Rows are points. The points of each table are mixes of a few directions, plus a little noise. How many directions does each table use, and how many do they share? Where both have some left over, give the other angles between the two spaces (their principal angles), to ten degrees, smallest first.
In the rows, zero is written as 128.

First (7 x 3):
[[118 171 130]
 [148 107 112]
 [148  89 116]
 [ 96 149 160]
 [151 110 107]
 [ 86 167 166]
 [153 101 105]]
Second:
[[128 171 118]
 [130  64 143]
 [135 133 118]
 [147  77 119]
 [125 169 120]
 [103 157 149]]
Directions: first 2, second 2, shared 2

First:
[[187 162  99 131 183 139]
 [170 154 111 132 168 130]
 [101 121 156 134 106  99]
 [136 123 105 120 132 160]
 [ 86 107 154 129  91 111]
 [ 87 101 142 123  89 130]]
Second (8 x 6):
[[145 134 114 126 142 143]
 [159 140 102 125 155 151]
 [124 128 134 129 125 122]
 [125 114 110 118 121 158]
 [136 140 138 135 138 107]
 [159 166 152 148 164  71]
 [138 134 122 128 138 133]
 [ 37  67 155 114  41 141]]
Directions: first 2, second 2, shared 2

First, 10 rows:
[[153  91 146 139 121 125  49 169  99 128 185]
 [129 110 112 106  96 134 143 114 152 112 129]
 [149 147 135 196  94 196  76 132 127 231 103]
 [148 135 133 105 115 143 140 152 156  94 123]
 [139 107 129 106 117 118 135 111 135  97 133]
 [ 68 141  93 146 143 113 142 133 112 174 140]
 [112 129 121 120 140 110 152 108 125 120 121]
 [157 148 146  92 132 138 150 167 160  65 119]
 [123 131 129 129 139 117 146  98 122 129 112]
 [103 141 137 139 183  86 149  97  91 130 116]]
Second, 11 rows:
[[116 121 143 108 110 162  97 108 104  98 130]
 [108 113 147 162 120 140  96 157 114  95 133]
 [ 81 139 134 119 106 166 114 102 133  83 101]
 [176 114 131  98 137 121  94 138 113 148 162]
 [172 117 124 123 179 110 147 144 112 145 105]
 [114 138 135 163  95 105 156 117 142 142 155]
 [153 140 131 126 120  95 102 139 175 143 165]
 [142 126 103 136 149 105 172 145 126 173 126]
 [138 137 133 116 128 124 158  91 123 132 116]
 [143 127 134  87 195 160 108 122 120  72  38]
 [ 66 136  92 168  69 121 165 145 146 177 178]]
Directions: first 5, second 6, shared 2; angles 50, 60, 90

First (11 x 14):
[[135 133 131 130 134 132 132 183 117  98 153 123 123 137]
 [141 137 135 133 143 139 134 248 106  65 179 117 118 146]
 [132 131 130 128 134 132 131 170 121 106 145 125 124 134]
 [116 119 122 124 116 119 122  20 148 184  80 138 139 112]
 [138 136 133 132 142 137 132 232 109  72 173 119 118 144]
 [118 120 124 125 118 120 123  43 145 172  92 136 136 115]
 [131 129 130 128 131 131 129 157 122 114 142 125 125 133]
 [134 130 131 130 136 133 132 182 116  99 152 123 123 135]
 [125 125 125 127 124 125 127  95 135 145 114 131 132 122]
 [120 122 124 124 119 122 122  56 141 166  97 134 135 116]
 [117 119 122 123 115 120 123  17 147 186  80 136 137 113]]
Second:
[[132 133 131 131 133 132 131 176 119 105 150 126 124 136]
 [135 109 123 134 135 121 121  88 139 128  96 112 132 104]
 [ 89  84 119 109 102 102 132 165 118  75 149 148 115 105]
 [141 138 133 135 141 136 130 181 119 100 147 116 125 137]
 [125 137 128 125 124 129 129 128 126 138 134 136 127 137]
 [192 158 133 162 174 151 113  28 157 189  54  74 151 123]
 [ 82 120 126 102  92 116 140 193 108 103 184 174 112 145]
 [169 161 131 150 155 148 118  24 152 206  70 101 148 134]
 [100 128 128 111 107 124 138 181 114 111 171 157 118 143]
 [101  98 120 115 106 108 127  90 132 129 114 142 126 108]
 [141 143 132 134 138 136 129 154 124 123 138 122 128 140]]
Directions: first 1, second 3, shared 1
